Each wall is flat, endless, passes through zero and stands at right angles to its row. A trip goes straight from one point to another. List the walls that it crosses, first one first.
In the rows, 128 means zero.

Walls:
(1): [122 134]
(2): [157 128]
(3): [249 115]
(4): [134 102]
Trips:
[122  94] to [133 139] -> 3, 2, 4, 1
[141 119] to [122 144] -> 4, 1, 3, 2
[115  98] to [121 140] -> 1, 4
[155 145] to [155 157] -> 1

Walls:
(1): [157 245 105 119]
(2): [179 127  93 141]
Trips:
[ 82 156  75 128] to [97 92 94 97] -> 1
[ 85 140 159 144] to [ 82 130 118 128] -> none
[136 136 107 119] to [184 111  94 114] -> none
[ 99 107 121 164] to [146 168  30 131] -> 2, 1
[155 142  98 159] to [ 59 103 147 193] -> 1, 2
[203  80  90 104] to [106  77 135  91] -> 2
[131 148  47 151] to [119 142 127 192] -> none
[171  51 110  96] to [ 34  95  77 142] -> 2
[141 163 121  97] to [103 169 126 148] -> 2

Walls:
(1): [181  93 173 124 126 145 175 108]
(2): [100  61 200 144 136 159 138  82]
(3): [122 124 140 126 109 114 152 149]
(4): [ 59  88 151 152 103 118 107 103]
(5): [179 106  98 158  51 162 145  96]
Trips:
[114 172 115 156  88  85 127  91] to [129 157 158 139  64 146 123 141] -> 1
[122  70  65 117 119 112  99 132] to [121 151 149 164 118  87 187 180] -> 3, 5, 4, 1
[143 143 161  75 161 128 107 243] to [ 89 152 137 158 145  98 121 161] -> 4
[157 126 152 117 170  64 123 202] to [104  83 122 135 103 159  97  16] -> 1, 2, 4, 3, 5
[137 143 217 131 116 121 144 115] to [157 112  54  76  80  58 106 114] -> 5, 2, 4, 1
[187  70 191 121  73 140 183  84] to [ 97  76 114 110 136 106 158 124] -> 5
[204 177 116 133 162  79  16 123] to [196  77 102  19 136 160 149 174] -> 1, 5, 3

Walls:
(1): [138 133 156  62 182 100 121  50 150 131 190]
(2): [157 149 163 119  66  92 127 114 143 146  64]
(3): [166 118  73 126 130  92  71 108 106 219 129]
(4): [150  85 111 215 102 126  72 155 137 238  86]
(5): [153 229 175 126 103 183 243 147 123 125 106]
(6): [112 156  48  91 139  70  97 137 213  67 119]
Trips:
[106 124  71 161 111 107 125 135  57 147 109] to [ 96  67 193  66 160 224 131 197 164 122 146] -> 3, 4, 5, 1
[133 133 163 141 104 113  78  24 158 124 127] to [141 117 190 153 140 147  42 130 161 174 143] -> 6
[215 117  76 150  96 163 142  99 131 159 103] to [135  52  84 138 149  81 170 136  92 111 122] -> 5, 2, 6
[139 203 142 126  98 114  89 131 157 131  48] to [173 103 156 128  64 132 166  90 147 115 136] -> 3, 6, 4, 1
[151 130 127  36 107 127 124  37  92 180 178] to [ 82 157  15 111  89 184 177 129 130  53  83] -> 5, 6, 2, 3, 1
[169 133 109 145 165 132 184  77 156 163 180] to [ 74 154 109  86 168 104  85 105 146 123 184] -> 6, 5

Walls:
(1): [128 154 177  80  95 163  80  95 100 160  93 142 118  84]
(2): [ 77 133 106 219 133  71 114  80  90 188 161 151 133 161]
(3): [209 160 149 191 106 113 137 130 160  69 126 145  76  73]
Trips:
[162 177 103 102 244 147 143 139 142 205 125 180 150 147] to [147 138 126 108 127  77 118 112 130  83 174  94 103 152] -> 3, 2
[179  78 131 153  90 182 146 139 143 136 154 153 134 116] to [134 118 106 172 144 110 143 141 114  43 184 135 183  78] -> 2
[135 158 121 134 111  75 151 130 142  92 130  85 115  84] to [164 139 166 139 122 106  18 130 123 157 123 165 157 104] -> 1, 2
[ 52 120 134 116 170 155 123 110 130  91 129 187 106 183] to [170 117 160 128 103 123 157 121  95 151 122 107 127 118] -> 1, 2, 3
[ 90 152 123 166  69  91 129 114 115 125 126 173 136 134] to [ 94  96 145 122 140 139 179  74 125 123 140 212 149  93] -> 3
[124  89  57 125 132 133 122 105 153 165 133 175 203 134] to [182  61 123 147 114 151  80  85 148 126 172 143 104 109] -> 3, 1
[131  88 156 190 110  82 131 115 142 162  80 145 103 107] to [ 94 142 164 132 132 182 150 101  87 173 117 161 148 144] -> 3
[ 91 125 249 114 122 132 142 154 132 166 139 157 147 121] to [114 100 169 176 166  82 130 126  81 118 144  86  86 140] -> 2, 1, 3
[157 128  84 114 154 154 139 142 144  71 123 134 109 126] to [ 78 195 130  90 174 126 124 120 127  97 153 134  49 112] -> 1

Walls:
(1): [ 65 185 128  92  82  85 128 177 117 160 108 169  40 116  63  49 146 136
 141 107]
(2): [145 134 121 135 181 141 233 159  97 107 133 116 104  53  75 138 120 154
 120 162]
(3): [ 99 117  96  71 117 111 169  98  97 105 158 133 164 200 140 134  87 153
 106 139]
(4): [152 153 111 137 232 128 149 156  65 129 136 171 115 149 122 180 125 164
 196 144]
(5): [ 98 114 210 117 132 147  99 112 104 100 101 165 170 144 162 161 114 129
 156 123]
(6): [ 82 127 124 129 172 165  94 146 130  87 109  63 115  72 107 131 168 112
 112 181]
(7): [151 111 159 181 114 117 137  91 168 116 166 134 133 221 190 158 174 136
 200  93]
(8): [ 85 135  53 145 143  27 128 192 105 121 151 167 142  92 177 168 142 159
 103 165]
Trips:
[179 103 128 127 111 123 105 182 181 177 149  77 123 186 118 165 165 182
  93  71] to [146 122 166  90 133 162  86 135  94 137  99 133 141 128 166 132 149 133
 159 116] -> 5, 4, 6
[ 69  71  72 114  91 142 127 182 186 167  97  94 140  81 217  95 134 103
 130 124] to [135 184  85 158 127  28 143 140 199 110 107 179 162 161 173 185 100  92
 186 124] -> 7, 1, 6, 3, 4, 5
[ 97 146 143 162 117 215 157 184 175 103 124 103  49 145 163  54 120  72
 157 203] to [183 144 139 136 185 220 213 130 155 193 123 107 104 106 133 110 149 110
 154  95] -> 4, 1, 6
[ 70  94 125 104 130 106  77 117 160 181 118 148 125 115 184 126 175  85
 213  96] to [ 91 144 167 127  65 194  54 156 110 113 106 192  90  74 122  87 117 149
 164 159] -> 6, 8, 7

Walls:
(1): [106  77 100  79 106  95 118 109 130  88  79  19 140 107 120 123  49 181
 115 143 134 142 147 166  88 163 160 201 130 100 151 183  75 128 133 160
 112  72  74  96 147 149  65 116 136 214 119  69]
(2): [188 115 103 121 153 112 188 173  26  96 185  97 134 110 145 126 117 166
 109 125 182 171 100 123  44 117 151 170 127 126  78  72  68 133 183 103
 170 134  63  85 164 161 132 120 110 152 168 145]
(3): [ 69 167 154  80 145  95 205 167 131 134 102 174 170  95  83 108 188 158
 120 166  78  97  88 136 121 153 172 125 123 100 123 127 117 134 137 122
 131 127 138 146 138 160 153 125 146 221 114 114]
(4): [204 142  81 139 116  64  68 141 126  86 145  84 156 120  73  46 156 157
 161 109 118 136 120 164 101  51  96  69 138  98 106 150 132 158  59 100
  85 123 137 156 165  93 175  73 132  90 132 111]
(5): [163 129 176 114 157 101 139 107  40  70  95 137 191 111 204 109  60 130
 125 207 119 145 111 141  53 107 111 150  96  73 143 173 148 149 106 103
 133 143  26 101 101 133 156 135  42  57 151 167]
(6): [189 100  73 154 115  96 143 167 130 105  92 131 149 231 191 157  92 147
  75 112  82  94 159  93 128 121 182 219  56 140 161 113 111  31 193 117
  76 178 159 129 135 141 130  29 108 185 118 100]
(7): [ 92 159 124 162 211 130 103  51  85 199 137  78 121 132 140 166  83 108
 222 147  82 102 115 159  92 151 127 159 142 115 136  27 202 136 194 164
 166  89  89 153 124  81 100 144 130 157 113 106]
(8): [ 85 150 124 137 108  66 113 220 114 117  95 149 122 106 192 137  81  70
 164 142  81  98 220 131 142  34  73 194  79 159 123 194 106 147 171 156
 169 143 136  94 154 148  71  93 200 135 102 124]
Trips:
[ 97 102  16 139 147 118 149  77 132 180  77 156 129 139 167 205 109  48
 128 158 135 124 106 137 142 159  63  36 115 136  77  80 186 137 131  68
 146 102  97  81 160 164  84 122 122 175  97 185] to [140 101 125  81 139  26 131 134 108  85 108 105 137 187  91 177 191  97
 147 117  61 190 146 189 208 119 134 155 121 142 143  88  51 134 162 116
 124 173 145 109 143 161  96 135 107 134 156  68] -> 6, 2, 3, 1, 7, 4
[115 163 203  98  89 124 163 196 121 146 163 115 175 132 160 152 116  90
  79 125 129 118 113 143 111 172 164 140 133 166 135 176  50 135 121 108
 107  85 111 151 105 107 178  97 103  96 154  95] to [147 198 109  86 137 160 231  91 183  74 103 146 131 107 112  65 121  74
 154  77 188 102 137 179 174 102 119 101 148 133  88 118 133 123  72 128
  90  94 206 156  82 135 119  88 127 113 131 243] -> 1, 6, 2, 4, 5
[ 45 227 208 107 107 123 141 100 136 140 147 104 153 144 145  99  79 135
 164 189 143 129 179 220  93 129 133 121  93 123 122 159 110  98 181 126
 133  79 149  76 148 179 181 122  89 100 184 124] to [187 193 112 105 105 125 121  87  77 148  74 137 145 148 162 198 120  80
 165 180 129  65 121 115 129 145 149 145  90 170 118 103 162 121 100  69
 192 188 150 127 120 107 128 107 146 185 142 102] -> 6, 1, 2
[131 117 146 176 152 125  86 107 189  77 113 170 127 123 121  36 163 125
 125 138 142 119 117 183 167 125 208 118 102 156 178  78 136  93 125 138
  63 104 153 128 208 124 142 139 173 109 124 113] to [108  80 107  71 128 166  40  58 110 106  98  61 180 114 192  74 141  89
 115  77 114 114 137 145 109 107 108 111 111 176 132 106 152 126  96 133
 137 151 217 147 112 146  92 143 116  50 193 160] -> 3, 6, 5

Walls:
(1): [163 100 157  94 147 123 130 179 112 125 157 129 133 120 141 113  93 184
 134 102 146  98 137  50 184  69 126 127 124 139 110 134 214 102  84 176
 124 151 147 132 135 120 107 146 117 126  65 124]
(2): [112  99 114 134 138 137 145 137 119  70 126 177  35 107 149 105 203 146
 120 101 203 181 112 112  93  98  93 108 107 142 129 101 103 162 142 125
  93 138 129 148  99 105 134 124 119 182 154 104]
(3): [133 130 109 144 105 166 149 125 159 139 108  90 153  69 177 119 100 169
 101 155  84 136 163 105 131 152  93 166  92 103 140 179 166 137 161 111
  76 129 136 121 117  89 143 118 158 136  89 151]
(4): [122 100 155  48  99 201 155  78 131 184  79 102  79 156  86 128 133  75
  81 124 143  78  71 195  89  79 119 125  89  88  85 108  92 137 113  58
 161  71 124  94  47  85  93 115 123 105 108 167]
(5): [156 148 129 100  85 129  75  94 118 139 124 129 148 139 123 102 112 135
 177  64 113 187 122 101 187 122 146 122 119 152 147 163 145 137 201 143
 140  45  99 157 117 116 249 120  69  83 174 119]
(6): [132 140 152 122 120  84 142 187 119 158 134 136 115 127 164 167 134 160
 107 109  90 138 124 184 184 105  93 186 106 142 129 127  98 121  85 108
 191 147 126 112 117 131 103  80 115  82 138 178]
(7): [117 113 159 101  88  96  78 102 127 109  86 102 159  86 137 163 146 147
 154 161  68  88  92 179 163 115 161 139 134 110 122  76 119 196 148 164
 149 177 129 149 142 147 157 126 106 149 116 168]
(8): [143  69 169 158  94 184 150 176 141 171 134 162 162 119  66  68 155 158
 119 109 136 154 112  76  75  95 117  52 115 160 139 166 163 132 127 133
  96 118 185 156  79  49 149 175 138 131 129 127]
(9): [156 104 125 125 130  96 118 136 157 127 205  44 100 104 199  99 128 146
 101 155 117 185 145  98 118 144 155 103 127 179 105  90 122 143 169 168
 105 105 121  99 119  97 126 109 116 110  96 132]
(10): [131 129 141 162 128 168 126 121 165 148  79  45 121 100 145 100 102 167
 151 141 104 145 120  39 179 154 113 162 126 162 111 203 118 115 179 139
 114 125 159 124 135 132 101  91 190 115 172 103]
Trips:
[ 78 113 121  83 133 128  95 144 140 115  97 148 147 145 130 122 154 120
 129 152 107  89 178 118 170 121 150 109 174 142 107  94 111 117 143 129
 140 204 198 164 110 139 121 128 115 147 126  93] to [139 142  74 117 140 126  61 154 186 161  78  71 184 161  87 151 130 202
  98 201 219 209 143 149 138 170 138 144 104 119 156 121  89 222 103 119
 139 115 151 137 128 138 161 111 124  85 193 142] -> 10, 1, 6, 5, 9, 3
[ 90 131 137 115 129  97 156 159 115  96 168 130 126 120 112 132 121  52
 143 115 134 155 100 182 119 110 114  98 163 157  59 128 114  87 143 100
 167  75 150 172 138 148 105 130 104 141 122 117] to [ 98 134 107 154 131  94 152 182  97  74 163 122 117 144 147 108 146 149
 170  82  67  90  64 118 119 115 151 138 110 126 125  79 133 116 133  93
 152  97 118  86 183 181 145 133 129 183 113  59] -> 4, 7, 1

Walls:
(1): [130 147 120 131  89 153  99  95 165 100 113 149 154 101 162 236  91  95
 121 149 126 186  79 139  83 106 179 109 116 142 125 139  92 118 128 193
 144 121 157  88 172  84 139 106  82 193  62 176]
(2): [167  70 203 137  92 177 115 128 183 127 121 118 104 133 109 160 145  94
  51  93 105  87 144 103 140 134 114 135 175 137 135 173  88 155 136  92
 138  66 160  93 158 126 120 145 207 103 136  93]
(3): [105 141 107  75 155 125 183 100 153 165 103 130  69 107 141 154  67 168
 139 177 128 127  35 125 102 133 102 135 142  66 103 171 156 132  78 113
 115 172 218 131 122 137 126  68 106 102 174 159]
(4): [114 132 176 130 105 129 174 100  85 118 165 129 100 126 162 209  67 208
 152 132 117 138 122 136 150  76 108 103 111 168 155 168  65  23 115 113
 153 134 184  92 121 144 108 131  75 177 188 110]
(5): [152 126 111 122 110 140 149 104 134 113 174 132 138  78 148 102  95 169
  74 156 111 145 178 172  16 121 157 122  94 128 137  87 126 114 198  71
 125 103 105 127 106  52  68 129 159 136 147 138]
(6): [144  89 115  89  98 123 117 124 137  92 136 127  88 120 170 150 109 103
 138 142 139 152  92  93 147  96 113 128 117  87  93  96 120 142 181 150
 121 157 187 130 168 148 105  66 125 163 130 154]
(7): [ 90 158 123  98 141  83 124 132  91 125  84 121 138 110  89 101 131 163
  70 157 185 124 114 117  65 120  80 158 165  79 117 165 129 123 109 126
 103 143  98 213 143  97 147  86 138 129 145  85]
(8): [ 92 143  86  82 120 113 110 169 182 137 128 188 142  95 100 124  85  99
 180  77 188 180 160  73 170 155 130 139  71 139 112 133 178 125 176  99
  80 118  99 138 172 139 122  77 171 132 196 105]
Trips:
[153 201 133  97 101 124 116 110 167  97  99  73 112 130 118 144 108 130
 116 131  90  69  81  79 174 123 236 173 133  96 119 117 178 158 116 186
 141  84 176 142 135 135 114 235  91 160 138 147] to [ 41 123 115 121  92  39  54  88 151 118  69  89 142 109  92 142 122  87
 143 145 119  65 172  70 127 140 132 141 137 134 113 113 132 203  96 153
 130  68 112 192  79 209 170 151 105  89  93  90] -> 6, 3, 7, 1, 8
[ 71 155 125 114 189 142 117 157  80 117 147 115 138 160 172 140  85  89
  93 114  73  90 132 222 143 106 127 170 111 127 130 115 162 140 125 148
 106 125 128 121 124  12 167 144 133  84 142 104] to [137 114  96 159 115 153 118 117  77 180  89 151 158 144 160 125 114 195
 163 122 104 145 150 117 118 140 105 100 138 214 102  77 138 136 151 130
  76 116  77 101  80 132  66 125  99 118 182 118] -> 7, 4, 8
[127 136 122 132  70 120 163 171 147 172 105 161 106 134 147 140  90 132
 143 102 131 106 163 130 122  95 124  59 140 128 144 149  94 139  96 139
 146 101 136  89 186 128  79  68  59 172  84  93] to [142 103 150 153 163 139 110 111 171 160  92 146 142  55 127 134 109 129
  85 165 151 137 154 133 117 145 101 134 120 161 147 107 140 147 168 161
  95  72 182  76 105 160 105 143 159 115  79 122] -> 5, 3, 4, 6
[137 127 129 111 107 155 105 123 167 144 100 131 154 104  93 133 179 103
 113 116 162 155 130 249 126 129 174 144 136 119 149 146  92 118 128 138
 136 120 139 179 124  66  91  99  93 163  75 110] to [104  94  80 157 120 133 155 134 124  99 144 131 164 122 109  76 161 173
 156 179 108 167 121 118 118 161 156 109 139 122 130  86  80  72 131 107
 189 170 104 142 177 125 118 130  91 122 162  79] -> 2, 4, 1
[176 133 138 104 178  66  83 113 191 157 107 142 148 100 101  78 144 180
 152  49 116 136  97  95 129 206  90 149 148 162 151 155 104 138 219 176
 141 144 189 120 179 162  96 164 109 156 117 123] to [125 100 104 107 122  86 115  78  94 122 162 108 128 144 104 144  98 144
 121  56 151  91 135 106 122  87 111 111 152  77  83 104 102  61 127 145
 183  85 169 187 162 166  92 149  98 118 115 112] -> 4, 7, 8, 3
